Rows are points. Examples show where two turns around zero, p and q, send a point. Where does a point land after both, in the order given? Backwards means that the second turn is done in reverse. Each puzzle has new turns, and all numbers are rounded.
(in the rows, 128 means zero)

Turn p:
[146 139 127] => [136 146 119]
[108 140  99] => [103 116 103]
[166 110 127] => [169 134 122]
[ 92 123 159] => [104 116 168]
Turn q:
[114 153 134] => [130 151 146]
[137 102 149] => [128  94 136]
[161 107 132] => [147  97 113]
[100 150  97] => [108 169 118]
Where do these land?
q, then p: [115  85 116] => [114  84 128]
p, then q: [152 109  91] => [136 120  81]
p, then q backwards: [ 96 155 152] => [ 80 126 135]
q, then p: [128 118 142] => [136 120 141]
p, then q: [134 153 142] => [135 152 143]
q, then p: [144 149 124] => [138 149 115]

Turn p:
[112 103 117  59] => [121 112  92  63]
[119 124 144 156] => [122 113 148 150]
[171 136 134 152] => [161 150 153 146]
[110 129 140  99] => [106 124 125 100]
[129 120 115 146] => [139 120 121 147]
[106 149 131 136] => [100 134 128 141]
[150 136 115 149] => [149 144 129 150]
Turn q:
[109 148 148 112] => [121 131 158 106]
[106 139 131 141] => [103 137 135 123]
[104  93 149 149] => [ 96 100 139 156]
[142 100 102 105] => [150 100  99 123]
[151 162 125 100] => [163 150 135 101]
[156 127 113 161] => [134 151 103 159]
Where do these land?
q, then p: [144 113 150  98] => [159 118 154 114]
p, then q: [ 85 146 125 117] => [ 90 116 118 104]
q, then p: [138 147 132 128] => [124 148 137 126]
q, then p: [108 129 119 176] => [ 91 122 110 160]
p, then q: [165 105 113 120] => [172 136 118 136]

Turn p:
[130 177 147 141 104  89] => [131 175 129 132 102  81]
[111 123 131 142 112 123] => [110 125 123 139 111 123]
[119 171 121 132  99 147] => [120 169  98 116 108 135]
[174 123 149 154 145 166] => [181 125 139 141 111 167]
[129 106 103 107 123 115] => [120 100 118 109 144 114]
[132 120 153 118 133 132] => [130 126 155 122 123 136]
[109 115  81 117 143 130] => [110 109  99 127 167 131]
[120  89 139 111 166 122] => [121  96 165 135 159 136]
Turn q:
[128 139 111 123 120 141] => [137 136 119 121 120 146]
[102 147 150 123 132 116] => [ 94 143 143 121 136 128]
[139 108 161 155  88 152] => [134 102 168 159  96 140]
[124  96 102 117 121 116] => [140 113 109 108 109 105]
[151 119 120 116 146 111] => [149 129 120 123 148 105]
[129 141 203 133  83 164] => [115 118 211 147 113 165]
[132 143  99 116 143 114] => [137 150 101 115 140 123]
[127 136  92 143 156  99] => [125 148  82 136 139 106]
[120 121 113 126 163 138] => [122 112 100 122 151 132]
Where do these land?
q, then p backwards: [132 162 151 104 150 149] => [117 134 131  97 167 151]
p, then q: [139 157 138 131 147 133] => [136 149 134 145 148 143]
q, then p: [117  89 145 144 115 105] => [106 106 140 138 106  93]
p, then q backwards: [123 123 150 102 118 150] => [107 138 139 105 110 144]
p, then q: [158  87 108 162 135 106] => [156  99 116 157 113  85]
q, then p: [ 90 130  87  89 151 124] => [105 126 109  84 177 128]
q, then p: [119 146 113 155 114 146] => [123 135  96 133 109 148]
q, then p: [146 131 132 139  94 110] => [141 144 129 128  94 109]

Turn p:
[135 122 121 130 155 152 146 125 142] => [128 125 114 124 161 152 133 127 136]
[163 110 146 111 135 136 133 140 131] => [167 105 122 127 132 137 144 126 136]
[124 163  93 114 137  86 120 146 144] => [124 158 105 119 130  81 115 158 145]
[138 118 133 134 156 141 113 126 159] => [136 113 118 141 150 142 107 125 155]
[133 123 116 100 126 141 111  96 151] => [138 135 121 101 128 136 103  98 150]
[142 162  94 148 111 125 134 150 111] => [127 171 103 145 114 123 141 149 109]
[134 152  75 133 131  89 150 139 104] => [115 161  87 121 132  86 144 147  99]
[107 106 187 145 117 130 118  89  88] => [120  96 190 143 120 132 122  90  90]
[144  95 130 139 119 132 158 120 166] => [117 107 109 133 134 141 160 100 160]
[107 136 187 136 107 142 122 114 112] => [127 122 194 143 115 141 131 116 120]
[105 153  91 110 127 114 146 157 114] => [112 155 114  99 124 110 138 171 117]
[104  97 162 135 115 149  86 133 115] => [125  91 160 139  96 155  98 128 120]
Turn q:
[156 145 124  92 120 130 115 108  93] => [153 144 127 107 117 133  93  96 105]
[ 93  93 148 146 169 128 116 115 163] => [ 92  86 162 142 166 120 137 141 142]
[137 153 130 139 110 144 134 147  94] => [132 159 105 143 106 142 117 137 109]
[104 117 119 153 150 136 125  97 152] => [108  99 141 150 151 142 138 113 152]
[109  89 114 160 132 112 113 136 137] => [124  87 112 152 144 106 140 142 137]
[146 142 117  93  99 159 116 165  96] => [147 145  95  96  99 150  98 150 102]
[123  96 132 126 131 124 166 100 161] => [140 104 167 127 134 134 172 121 140]
[ 95 126 138 129 129 106 137 122 133] => [101 117 137 131 119 111 147 119 126]
[149 170 115  96 112 123 132 114 145] => [139 159 129  92 111 136 122 100 154]
[145 135 163 170 111 127  90 166 111] => [127 150 114 168 118  99  89 174 128]
[150 142 108 104 146 120 163 138 124] => [143 158 120  98 145 136 154 115 115]
Where do these land?
q, then p: [133  98 118 111 138 166 153 145 112] => [155 118 118 115 133 164 144 147  96]
q, then p: [149 107 112 106 121 105  90  88 126] => [155 100 115 128 125 105 101  81 136]
q, then p: [147 148 120 142 120 149 121 154 121] => [134 157 108 138 121 141 116 151 133]
p, then q: [117 131 141 105 143 107  96 143 117] => [140 126 125 118 129  87 107 150 123]
q, then p: [153 121  99 131 162 135 154 108 156] => [146 125 123 122 186 147 136 117 144]
q, then p backwards: [136 159 174 127 114  94 156 133 135] => [115 177 134 126  85 102 137 122 122]
p, then q: [127 128 120 130 109 137 149 151 151] => [123 132 124 117 117 148 157 141 144]
p, then q: [113  88 155 112 135 156 132  80 143] => [129  87 185 120 139 151 109 117 122]
p, then q: [124 103 171 176 121  91 140 133 127] => [124 103 146 183 127 103 169 137 118]
q, then p: [110 143 124 149 121 108 120 157  89] => [ 95 152 108 132 111 107 122 140  98]
p, then q backwards: [125 149  99 134 140 128 105  92 152] => [144 172 123 132 146 120  94 122 121]
q, then p: [101 163 103 115 110 160 120 152 106] => [110 161 114  96  95 160 109 137 119]

Turn p:
[105 125 143 110 151 146 143 121 103 104 137] => [ 97 129 150 109 152 137 116 115 104 127 137]
[140 133 128 115 149 139  99 135 105 132  96] => [137 144 131 144 147 129  87 124 125 131 102]
[124 147 110 122 113 146 125 127 107 136 141] => [125 147 115 124 107 129 117 119 104 141 135]
[119 142 121 119 200 139 131 137 118 146 114] => [115 161 126 138 184 130  96 131 143 145 148]
[126 117 116 129 107 114 143 126 177  93 127] => [120 102 106 110 121 145 166 125 151 101 117]
[115 125 118 188 119 144 140 117 111 142 120] => [117 130 115 176 129 107 157 133  96 136 137]
[132 120 175 121 135 136 128 118 214  97 132] => [119 113 165 125 131 174 172 110 190 100 120]
[118 134 122 124 107 115 143 128 127 153 105] => [133 132 115 120 125 104 143 134 131 155 109]
[120 132 143 158 124 111 140 118 125  99 135] => [116 122 138 130 130 109 153 127 116  94 135]
[144 147 123 117 112 118 104 119 107 144 143] => [151 139 128 124  98 111 103 116 122 131 134]
[115 133 120 114 107 122 127 167 109 137 142] => [121 138 121 105 102 126 113 163 115 139 125]
[111 117 118 126 107 120  99 118 121 146 141] => [120 110 124 137  93 112 110 124 131 142 130]
[195  93 129 122 135 113 142 133 140 136 131] => [194  98 130 125 147 148 131 142 136 123 137]
Turn q:
[129 115 147 126 116 120 107 144 128 135 127] => [142 122 134 136 122 119 102 141 116 131 124]
[129 152  31 154 122 104 155 104 158  86 124] => [125 167  59 110 118 131 183 115 201 137 121]
[117 112 109 130 110  88 160 134 121 134 146] => [141 133 119 125 105  90 167 139 123 143 121]
[111 115 126 103 136 146 128 145 134 123 138] => [101 109 129 112 124 116 117 141 128 124 137]
[119 115 133 136 132 153 129 129 107 138 117] => [116 105 129 137 122 149 129 124 109 131 124]
[119 133 151 107 150 139 111 111 135 157 122] => [116 113 148 130 158 121 104 102 116 134 134]
[140 125 138 110 111 144 110 133 123 144 115] => [136 121 138 112 126 141  99 125 113 141 123]
[177 133 115 135 118 143 124 124 126 107 160] => [160 135 129 105 120 156 136 141 147 112 162]
[123 220 144 111 122 123 116 131 120 132 116] => [111 204 127 115 160 138 106 107  95 120 130]
[132 118 129 115 177 129 121 142 121 143 112] => [122  95 123 123 169 124 125 130 117 113 113]
[124 115 143 204 119 119 118 113 126 137 165] => [160 127 123 198 112 134 147 132 128 135 166]
[117 110 132 108 123 124 128 130 128  99 110] => [115 121 132 120 106 118 116 129 140 111 103]
[128 118 155 136 124 139 144 138 146 134 115] => [118 124 156 143 131 135 125 147 131 142 117]
[126 110 138 118 131 122 140 114 119 123 125] => [128 115 145 127 118 119 138 118 128 119 117]
Where do these land?
q, then p: [130 110 132 120 147 140 149 119 126 145 144] => [124 104 150 117 142 129 135 138 124 140 144]
q, then p: [131 121 116  79 134 142 145 177 138 147 124] => [113 123 136  96 141 129  83 161 144 158 113]
q, then p backwards: [105 126 132 133 108 110 135 172 114  67 119] => [113 155 120 154  94 112  96 180 127 107 123]
q, then p backwards: [133 115 108 133 108 116  83 100 123 146 129] => [158 127  96 110 122 127 109  95 123 150 132]
q, then p backwards: [105 170 125 141 146 147 137 100 123 142 127] => [108 145 122 139 153 168 145 100 134 117 129]
q, then p: [128 134 148 143 135 109 130 124 186  87 117] => [114 152 130 145 126 132 160 139 180  94 117]
q, then p: [149 136 139 106 131 111 108 105 107 126 115] => [148 124 140 126 140 127 113  90 125 108 114]
p, then q: [170 117 112 131 106 144 146 128 132 146 180] => [156 117 143  93 104 154 145 145 116 141 170]
p, then q: [108 137 146 140 102 142 102 121 109 149 117] => [142 151 129 160 116 130 122 116 103 149 109]
p, then q backwards: [124 118 117 121 111 127 120 102 113 125 110] => [110 113 123 117 130 116 117 117 114 144 110]
q, then p backwards: [154 136 126 139 135 128 129 211 130 128 115] => [138 110 114 132 136 123 148 206 110 125 107]
q, then p: [118 118 126 122 139 150 146 112 113 105 111] => [ 99 111 132 123 133 137 148 113 118 135 108]
p, then q backwards: [120 133 133 143 138 105 145 120 126 143 123] => [122 128 125 125 140 107 139 130 145 138 148]
q, then p backwards: [117 121 133 140 154 121 118 101 152 134 161] => [126 122 130 153 159 110 125  94 139 142 139]
